Each row is a point. Examples show where two turns around zero, p and q, send a point. Where does a point land after both, in the order given? Backwards means that the second turn is done in reverse. Each puzzle has new turns, and all numbers are rounded.

Turn p:
[-0.4 -7.3 -0.9] -> [-2.0  1.3  7.0]
[-0.1  5.8 -0.4] -> [ 1.0 -2.0 -5.4]
[ 4.2  3.2 -2.4] -> [ 4.0 -3.9 -1.4]
[-1.5 -3.0 -2.1] -> [-2.5 -0.9  2.9]
[-2.3  1.3  5.8] -> [-0.5  5.5 -3.1]
Turn q:
[-0.6  4.7 -1.2] -> [-0.1  4.8 -0.6]
[-2.8 -2.8  0.7] -> [-2.7 -2.4  1.8]
[ 3.9 -6.1  3.0] -> [ 3.5 -7.0  0.6]
[-0.3 -1.2 -5.9] -> [-3.2 -0.4 -5.1]
[-0.2  5.4  3.4] -> [2.5 4.9 3.3]
Where do these land?
p, then q backwards: [ 1.2 -1.1  6.2] -> [1.2 6.3 0.3]
q, then p backwards: [-4.0  0.5 -1.1] -> [-3.7 -2.0  0.1]
p, then q: [-2.8 -3.5  2.0] -> [-0.8  3.5  3.3]
p, then q: [ 2.9  6.8 -6.6] -> [-1.5 -8.3 -5.1]
q, then p backwards: [-1.7  0.0  0.4] -> [-1.0 -1.4 -0.4]
q, then p: [ 4.4 -2.8 -0.8] -> [ 1.4 -2.3  4.5]

Turn p:
[1.7 5.0 1.6 1.7] -> [-0.3 -2.3  4.4 -2.9]
[-0.5 -2.3  3.1 -5.8] -> [-5.9  1.5 -1.6  3.0]
[-1.0  5.5 -0.6  2.3] -> [ 2.3 -1.0  5.4 -1.2]
[-2.6 -5.6 -6.6 -3.3] -> [ 2.6  7.1 -4.9  3.3]
[4.6 0.4 3.5 1.7] -> [-2.4 -3.8 -0.7 -4.0]
[ 0.5  3.7 -3.0  2.6] -> [ 3.6  0.6  3.1 -2.6]
[-2.6 -6.6  2.1  0.7] -> [ 0.0 -2.1 -5.6  4.4]
Turn q:
[-3.1 -3.1 -0.3 -6.1] -> [-2.8 -4.9  0.6 -5.0]
[-1.2 -2.4 -3.0  2.4] -> [ 4.4 -0.9  0.6 -1.1]
[-1.4  3.8  3.2 -1.4] -> [-4.3  0.2  2.1  2.5]
[ 5.6 -1.3  3.7  3.1] -> [ 0.0  7.0 -2.7 -0.5]
[-5.1 -2.6 -0.7  4.6] -> [ 4.7  0.1  5.6 -1.2]
[ 2.5  3.1 -7.6 -0.6] -> [ 3.3 -4.5 -5.0  4.2]
[ 2.8  2.4  4.7 -2.1] -> [-5.4  2.9 -1.3  1.0]
Where do these land?
q, then p: [-2.2  0.8 -3.7 -3.6] -> [ 0.5  0.3 -5.4  1.6]
q, then p backwards: [7.4 1.3 0.3 1.1] -> [-0.3 -6.3 -3.0 -3.0]
q, then p: [2.9 3.2 4.8 1.5] -> [ 3.2 -1.7  5.5  1.0]
p, then q: [-8.7 -1.7 -2.6  2.0] -> [ 4.5  7.1 -2.6  3.3]
q, then p backwards: [ 0.6 -3.5  1.1 -1.0] -> [ 3.6  0.4 -1.3  0.2]

Turn p:
[ 1.6 -4.1  0.4  2.3 -4.1 -0.4 -5.9 -2.0] -> [-0.4 -1.3  0.2  0.2  3.0  8.2  1.3 -0.4]
[-1.2 -3.0 -5.9  1.5 -0.9  1.3 -5.5  1.0] -> [ 2.2  0.7 -3.5 -0.8  3.0  5.1 -1.0  5.2]
[ 0.9 -2.4 -3.6  3.4 -6.1 -0.1 -0.6  2.2] -> [-0.9 -4.0 -3.2  1.0  1.6  3.3  4.2  3.8]
[ 3.9  1.3 -0.1 -3.4  4.3  2.3  6.8 -2.3] -> [-0.1  0.9  0.2 -6.3 -4.9 -5.5  0.4 -3.0]
[-5.7  3.4  3.7 -5.0  1.9 -3.9  3.7 -3.6] -> [ 3.8  0.3  7.1  1.7  1.2 -6.8 -1.6 -3.1]
[ 3.2 -0.9 -1.3  0.7 -1.7 -4.1 -4.5  3.4] -> [-1.5  3.3 -2.9  2.2  3.7  3.1  3.8  0.3]
[ 0.8 -2.6 -1.6  7.1  0.4 -1.1 -2.0  1.1] -> [-2.3  1.3 -0.1  1.8 -2.2  5.1  1.8  4.8]
[ 0.1 -0.1  4.4 -3.9  4.8  4.8  6.9  2.8] -> [ 1.7 -0.4 -2.4 -0.4 -7.6 -6.0 -2.9 -5.1]
[-3.6  8.4  4.2 -2.7  1.3  1.2  1.3 -2.5] -> [-2.5 -0.9  4.5  0.8  1.9 -6.7 -6.0 -2.7]
Turn q:
[ 5.8  0.2 -2.1 -2.8 -5.1  0.1  1.0  4.4] -> [ 3.2 -3.0  3.8 -2.7  1.2 -0.9  0.7 -7.0]
[-1.7  4.7  4.7  0.9  0.2 -5.1  1.1  7.6] -> [-7.1  2.4  2.7  3.2  2.9  2.6  4.4 -5.0]
[-6.9 -0.6  6.6 -2.8 -2.0 -3.6  0.4  4.4] -> [-6.5  4.9 -2.3 -0.1 -0.4 -2.3  7.1 -2.9]
[-0.1  3.7 -2.2  0.6 -3.5 -2.0  3.1 -1.2] -> [ 0.0  0.2 -2.5  1.3  0.9  0.9 -3.6 -4.9]
[ 1.6 -2.5  2.1  2.6 -1.5 -1.9  0.0 -2.1] -> [ 3.1  3.7 -0.4 -0.7  0.3  2.3  0.7  0.4]
[-1.7 -3.6 -4.2  1.2  6.5  5.4 -4.6 -8.4] -> [ 3.4 -2.5 -2.0  0.7 -4.6 -1.5 -4.3 11.5]
[ 2.5  3.1  3.2  0.6 -2.3  3.5  2.8  2.0] -> [ 0.8 -0.8  0.4  0.4  6.9 -1.4  0.8 -2.2]
[-0.8 -3.2 -2.6 -4.6  6.0  1.9 -1.7 -7.4] -> [ 0.0  0.1 -0.1 -3.3 -4.7 -3.7 -5.4  7.7]
[ 2.1 -1.5 -1.8  3.6  7.6  0.1 -2.4 -6.2] -> [ 1.7  0.8  1.8  0.9 -1.9  3.5 -5.0  8.7]
[-0.3  1.0 -1.8 -0.9 -4.1  1.1 -3.5  1.8] -> [ 2.3 -2.1  0.3  2.5 -1.9 -2.5  1.9 -3.0]
[-0.5 -1.4 -1.9  1.4 -1.8  0.5  4.0  5.2] -> [-1.0 -3.7 -1.7 -2.4  1.5  3.0  2.8 -3.4]
Where do these land?
q, then p: [-1.9  1.3  2.8 -2.4  1.4 -1.6 -7.4 -3.6] -> [-5.6 -1.0  1.4  6.2  2.2 -1.4  3.1  1.4]
q, then p: [-2.1  2.4  4.1 -2.9  3.6 -7.5  5.5 -4.3] -> [-0.4  0.6  1.9  2.3  7.2 -3.9 -8.4  2.5]
q, then p: [-2.8  1.8  0.6  3.8 -1.2  0.3 -4.5 -0.5] -> [-4.0 -1.5 -0.2  0.7 -2.6  0.8  2.1  4.2]
q, then p backwards: [ 3.4  5.6  3.6  0.3  0.4 -1.1 -1.5 -1.9] -> [-3.8  3.4  2.5 -0.9  2.0 -3.7 -3.5 -0.3]
q, then p: [ 3.8 -4.9 -2.8  3.2  1.9 -0.3  3.3  0.7] -> [ 1.7 -1.2 -5.4 -3.2 -1.0  0.5 -2.8 -4.3]
p, then q: [ 5.2  0.5 -2.7 -3.1  2.7 -3.8  1.6 -0.2] -> [-4.4  0.9  0.0 -0.9  1.3 -1.4 -5.6 -3.5]
p, then q backwards: [-1.8  3.1  3.5 -5.5  4.5 -4.1  7.2 -1.8] -> [ 3.2  1.2  2.2 -8.5 -5.2 -0.2 -5.6 -0.2]
p, then q: [ 0.4 -2.6 -5.7  2.4 -4.9  7.5  0.7 -0.7] -> [ 1.4 -6.3  0.8 -6.5 -4.5 -2.0  4.3 -0.2]
q, then p: [ 0.8 -4.9  0.7  1.0 -1.3  5.6 -0.1  3.9] -> [ 3.1  0.8 -2.4 -2.2 -4.8 -2.5  4.3 -2.4]
p, then q: [-3.0 -1.5 -4.9  2.7 -0.7  6.3 -0.4  6.5] -> [ 2.8 -7.8  1.6  0.3 -4.9  3.2  3.4 -2.9]
q, then p backwards: [-2.1 -0.8  0.9  0.6 -6.5 -1.4 -4.4  2.0] -> [ 1.4 -3.8  3.1 -2.5  0.4 -3.9  3.6  3.6]
